Each wall is flat, endless, passes through zero and stands at right angles to its row. A trip goes straight from one point to another. Which walls does it cross, in order?

Walls:
(1): -7 -22
(2): -12 -21
(3): -42 38
(4): 12 -37
(5): 2 36
(6): 26 65
(7): 16 31
Trips:
4 14 to -79 38 => 2, 7
-5 -29 to 45 -59 => none
15 -45 to 17 -13 => none
16 29 to 25 2 => 3, 4

Walls:
(1): -48 -18 -29 -1 -51 -1 19 12 3 -25 15
(2): 5 37 31 27 -27 -3 14 12 7 -32 25
(3): -6 33 0 -7 -37 24 -31 -19 -8 -105 -27
(4): -8 -20 -2 -21 -12 29 -11 22 11 -16 32
(5): -16 10 -23 -39 12 10 -44 -4 -58 28 58
(6): -39 15 -51 8 -15 20 -3 -12 -39 -17 1
(7): 46 -44 -59 9 -1 -9 3 5 11 9 -65
(8): -17 13 -52 30 -5 26 27 56 4 -16 -1
Trips:
-47 21 15 16 71 35 4 66 58 0 32 to -21 16 51 7 22 -29 24 -11 -37 67 -58 => 4, 2, 8
-7 28 89 -31 29 -7 -14 -7 33 -28 -4 to -5 19 1 72 -20 38 -19 68 -18 37 3 => 8, 3, 6, 5, 1
42 11 6 -7 -2 21 45 -77 7 -14 1 to 24 31 -49 -8 15 48 30 9 -10 -5 -8 => 6, 8, 2, 5, 4
20 -49 21 11 21 49 -14 -41 7 -23 47 to 46 -25 28 30 -51 24 0 -23 16 22 -20 => 2, 5, 7, 3, 4
-5 31 -33 -40 -31 8 -20 -1 23 -13 -23 to -25 -32 -34 0 -2 1 16 47 44 -35 -16 => 5
-36 23 -121 7 20 -21 22 43 -47 19 -4 to 30 -35 -72 30 -37 -29 22 -15 17 38 -16 => 5
-57 -10 -5 -21 -19 -66 -10 -33 -1 -94 47 to 3 4 16 24 -70 -17 -68 -18 31 5 52 => 6
-7 -13 13 -17 -20 -8 16 -26 -62 5 -3 to -44 -21 -7 -32 -2 -3 45 0 -10 25 3 => 3, 4, 8

Walls:
(1): -33 -13 -19 2 -11 -7 -36 18 20 -16 46 29 -17 42 35 32 2 -4 2 66 24 14
 -34 -40 1 5 -15 52 -37 43 -41 40
(2): 75 -40 30 34 4 -43 21 -28 -48 3 -44 12 10 -83 62 51 38 16 -29 -19 1 -3
 -26 43 -39 42 -3 -76 5 -22 46 31
(3): -22 -1 -12 30 -2 9 -61 -55 20 0 40 -32 -8 -18 -9 26 4 3 -34 8 24 -25 23
 -37 22 26 -5 -20 16 -2 29 9
(4): 27 -24 8 -4 57 22 32 34 2 -4 43 -43 -22 -31 -13 -41 -33 -25 -34 34 55
 -17 -23 48 6 15 36 -29 -17 5 -3 21
(5): -3 -12 28 33 34 5 -35 -30 46 6 -15 18 -14 -33 -12 37 -20 -6 -11 -30 -4
 10 0 32 -15 -26 -1 14 -76 25 22 -23
(6): -28 -14 -47 -9 -6 -41 1 27 16 9 -8 42 5 14 -33 2 -23 51 19 13 -20 22 -58
 -12 16 -23 11 4 -62 -12 21 -87
Trips:
-6 3 -16 -19 -20 -22 -33 -5 63 -12 5 -44 -35 18 81 31 -58 8 -27 -63 -23
 -5 -4 -17 -35 27 -41 -16 -6 -31 44 60 to 35 49 43 2 21 6 26 -26 10 62 24 31 6 8 -42 28 11 74 -19 -9 -9 25 -8 19
 41 -72 3 -36 -34 5 -10 14 => 1, 6, 3
22 -42 -25 10 -27 -56 -7 0 -23 -21 -48 46 24 -4 -14 23 -33 33 -14 21 23
 9 1 23 -5 29 -45 42 -66 -44 -13 -14 to -8 7 -15 -55 8 -40 -2 36 18 11 0 28 -14 -77 -17 -21 -44 13 22 14 6 -4
 -50 38 15 -50 -11 -2 -8 50 4 -42 => 4, 2, 1
-63 -52 -26 -18 -22 -48 -25 -29 11 54 93 -8 11 33 4 -17 33 59 76 -37 34
 4 -7 -35 20 -47 -29 25 7 -4 6 0 to 45 17 -10 52 8 43 6 -23 81 9 -16 -5 -30 1 25 -3 16 49 8 -2 -16 -69 -8 36
 -16 29 35 38 -22 21 -15 15 => 5, 6, 4, 2
-25 -17 -41 -20 10 -100 50 5 -61 -2 15 -45 28 -46 -16 -38 32 -8 -41 12
 -78 -3 27 -50 -32 -24 6 -42 18 61 -17 -11 to -39 -31 3 -21 -72 -10 -23 -12 57 7 15 31 -9 1 9 11 25 1 -17 -3 27 7 -54
 -30 -61 -12 1 7 36 30 -4 22 => 1, 3, 2
32 8 -12 48 -31 -42 -48 -45 -16 -5 -42 7 13 -29 44 -20 -12 -2 29 -25 -7
 -11 -40 25 59 -86 48 24 4 -27 10 -7 to -11 83 5 -14 -48 2 -11 -70 -42 -44 -17 -11 -38 -3 53 11 -8 36 -10 25 56
 3 -2 -33 -30 40 4 59 23 -5 -2 52 => 3, 6, 1, 5
34 5 -25 24 -29 -84 -13 50 -17 -10 15 8 -53 18 -9 -76 13 -22 5 26 13 23
 3 30 11 -68 -14 -2 27 33 -4 38 to -2 22 -2 37 -23 -5 -13 34 -13 -50 53 -13 2 0 34 -42 5 25 -42 -50 48 -40
 -22 19 23 22 -9 24 7 -15 -91 -39 => 3

Walls:
(1): 22 50 -24 -18 52 9 2 29 36 -35 -17 32 10 32 -39 -38 -32 0 39 -16 20 48 5
 35 44 32 54 -49 19 -43 22 -35 43 45 -9 4 17 38 -2 28 -21 1 -30 9 -16 44
 21 -9
(2): 6 20 -27 4 7 11 -53 -31 -40 14 31 -22 3 6 40 11 21 27 -46 26 2 -38 -15
 16 -22 14 15 55 19 32 -16 -1 27 -2 -7 -11 0 12 6 -34 -4 22 20 -69 -4 29
 44 -22
(3): -12 33 4 8 -1 -9 6 -36 -12 -15 -30 -28 6 26 6 -17 43 -10 -3 47 -43 -9 24
 -16 18 34 -17 -8 -50 3 6 28 32 -62 -24 -36 16 -38 -24 7 -73 -21 14 -28
 -26 13 22 70
(4): 121 62 43 -36 -13 -18 3 -12 -27 -23 -35 66 4 -30 2 -1 -20 -16 -31 -29 2
 27 -9 -14 43 13 -22 -22 14 23 -7 -7 10 -10 0 -5 -18 14 30 5 -44 21 -50
 21 19 27 -27 26
(5): 24 -18 29 -83 0 -13 15 42 14 13 5 -40 -32 39 -9 22 15 -16 -57 7 -19 50
 -60 44 -3 -47 59 -25 -22 -42 -5 12 37 10 0 7 -22 -20 36 6 29 -42 27 -16
 24 -24 6 -4
(6): 56 -13 -11 1 23 -23 -8 14 -34 -16 8 1 -10 -9 -5 4 -32 9 -3 30 -43 -34 15
 12 25 47 -34 51 18 20 28 32 2 29 57 51 -21 11 14 -34 -21 -29 20 16 27
 29 -54 57
Trips:
-5 -21 48 26 -57 -1 6 9 10 28 -40 -10 8 -25 11 -31 26 -10 10 20 12 -46 2
 -27 -13 -13 31 22 -28 45 23 0 41 -27 -12 -37 -70 -48 -26 -14 -33 -58 7
 52 -6 6 -51 19 to 0 -42 8 -29 -46 -12 -38 26 1 29 42 23 -56 41 -20 -33 61 -42 -80 -2 -18
 22 -24 -2 67 -22 -33 -23 -8 71 -22 -18 10 3 54 -8 -33 22 54 37 18 -6
 -51 -46 43 -15 32 2 => 5, 2, 6, 3
-26 -21 -13 -10 15 3 5 26 54 -21 11 0 -1 -16 -14 13 16 -14 9 35 10 14
 -47 25 -21 -28 40 4 4 -13 -67 -15 -6 -3 57 4 15 -17 61 11 -27 -60 10
 -11 18 6 18 -21 to -19 -17 -9 40 -37 -3 9 24 28 -8 -6 -21 -32 3 -47 -34 15 21 -31 -1 -8 -19
 -21 6 28 13 -18 0 7 -42 -44 45 -44 -25 23 5 -41 -15 69 -1 -53 8 32 22
 -27 46 15 -43 => 1, 6, 3

Walls:
(1): -32 -34 77 -4 72 -2 1 -71 7 4 -20 -17 46 -16 -10 68 45 4 -28 10 -13 -8
 75 14 23 14 22 13 34 -7 47 -26 -86 -37 -18 32 50 -3 -11 10 63 -40 50
 -13 96 33 -10 31
(2): 24 9 64 -42 -28 75 -24 -27 15 -19 10 -12 25 50 2 -10 -20 -23 -32 44 -58
 14 -36 -63 -53 6 17 -25 -28 -20 37 33 44 -29 9 22 -44 24 15 38 -3 53 26
 54 -37 18 -26 21
(3): 60 46 -22 -16 -22 29 -52 38 -9 18 33 -10 -47 19 18 0 28 6 9 31 -35 -24
 71 -13 -18 33 -10 -3 17 -14 23 4 60 36 17 -1 -12 -53 29 -38 -7 84 -35
 -23 -11 -1 84 33
(4): -37 -34 -16 -47 12 2 -35 3 -61 57 24 -15 -44 32 -46 50 22 -16 27 -15 -40
 -44 27 -49 -32 53 -24 3 50 -21 -25 42 5 2 -29 70 -31 92 48 -3 5 -14 -35
 25 -39 -4 -73 -16
(5): 0 -2 21 -4 63 -29 8 -11 -1 37 43 -2 34 -30 -32 43 12 26 2 13 -19 -15 -2
 -87 -23 19 54 -63 46 31 49 0 -21 -10 -1 37 -1 28 46 -51 9 6 -11 9 27 -3
 -42 9
(6): 49 -29 -27 -27 -18 -24 -24 -48 10 9 -1 -46 -15 -33 -6 0 -2 48 -6 8 -24
 -26 2 -29 -12 -7 69 8 -27 37 45 60 2 43 -8 -23 38 -25 37 -4 -6 40 84
 -17 14 21 -23 -53
(7): 4 -2 -49 -37 -40 28 -45 57 -44 80 -7 -51 18 -24 5 20 -10 10 -5 3 -24 -28
 25 -36 45 16 -60 -29 15 -9 18 -31 -52 -25 41 41 -1 2 43 -20 33 63 14
 -52 -37 -29 4 -18
(8): 21 53 27 -11 40 5 3 -27 -4 3 -16 -17 -4 41 11 -39 49 -2 -49 -38 -10 5 -2
 -9 46 -21 -22 -16 7 -38 77 67 31 -45 36 20 53 -25 -50 -7 -7 -5 4 -8 -23
 28 3 11
Trips:
-40 40 84 43 6 -60 26 -13 -25 17 -88 13 -16 -19 -8 -65 45 -31 -31 -33
 -37 -9 -1 -11 -24 40 15 -2 -31 -93 -2 -32 2 -51 9 -40 90 37 -58 39 -23
 -66 -3 28 1 33 37 -45 to 21 78 9 -37 13 1 -40 -1 -28 6 24 49 -26 20 -17 -50 36 49 35 47 -20 34 44
 41 -9 58 24 31 45 -23 -37 -26 -3 35 -64 39 24 14 18 -36 31 -62 38 109
 73 31 9 53 => 4, 3, 5, 8
-29 -29 48 30 46 34 6 7 49 22 -34 16 50 52 -3 3 3 33 17 -28 -4 -47 38 -3
 -4 44 5 4 8 -23 -22 -32 -4 47 35 18 15 25 14 -14 -8 -66 22 -19 60 8 21
 69 to -64 1 33 33 29 -50 -13 7 40 -20 -43 -42 10 1 22 30 65 0 -2 -62 8 -8 -51
 30 29 -23 -1 -38 -5 71 -11 5 11 0 31 -26 -7 -21 11 19 -13 23 -12 -47 46
 19 70 14 => 4, 8, 5
3 30 -54 -18 25 6 33 14 25 64 -21 -13 -2 35 121 45 44 -64 49 -27 37 4 9
 -40 14 -44 -36 -42 -74 -41 0 -3 -38 48 2 26 -58 -22 -27 -28 45 19 -46
 53 -41 -3 16 30 to -40 -15 31 -17 -26 38 -50 7 -44 51 1 3 74 23 -7 -42 -41 -2 -56 11 6 -5
 -82 -3 -15 -12 -22 -20 -22 11 7 -37 -43 30 -23 -43 39 23 -10 -3 6 44 -5
 -20 -49 -8 6 28 => 2, 4, 3, 8
19 42 82 19 -31 -38 17 32 13 -40 -32 -23 17 -22 14 -39 13 5 71 -25 -43
 14 46 -5 -46 92 70 13 -10 -15 -13 -12 -33 24 -46 62 -5 53 13 -6 5 10
 -56 -3 -65 -9 66 6 to 22 -42 32 -9 -3 33 25 -49 -48 -3 -11 -68 15 33 20 12 29 7 18 -32 -56 -17
 -25 -17 3 -38 30 -6 -29 14 -12 5 39 4 -41 -16 -13 25 28 18 -34 -43 14
 32 19 25 -22 26 => 1, 6, 3, 8
69 79 -45 14 -12 -1 -30 -77 -3 -14 17 12 33 -32 48 15 25 -20 -40 11 -26
 16 52 12 27 -13 12 11 22 1 -53 74 -34 -17 58 -16 -23 -34 -23 36 40 -24
 26 46 32 -16 -28 -12 to 80 46 -6 6 -34 -13 36 -23 -18 57 32 52 -25 -26 -33 22 -48 -1 36 88 38
 -12 -65 17 -87 -13 -14 4 33 9 -33 33 9 33 21 76 54 22 37 -4 -4 1 55 -30
 4 -52 -49 30 => 5, 8, 1, 4, 7
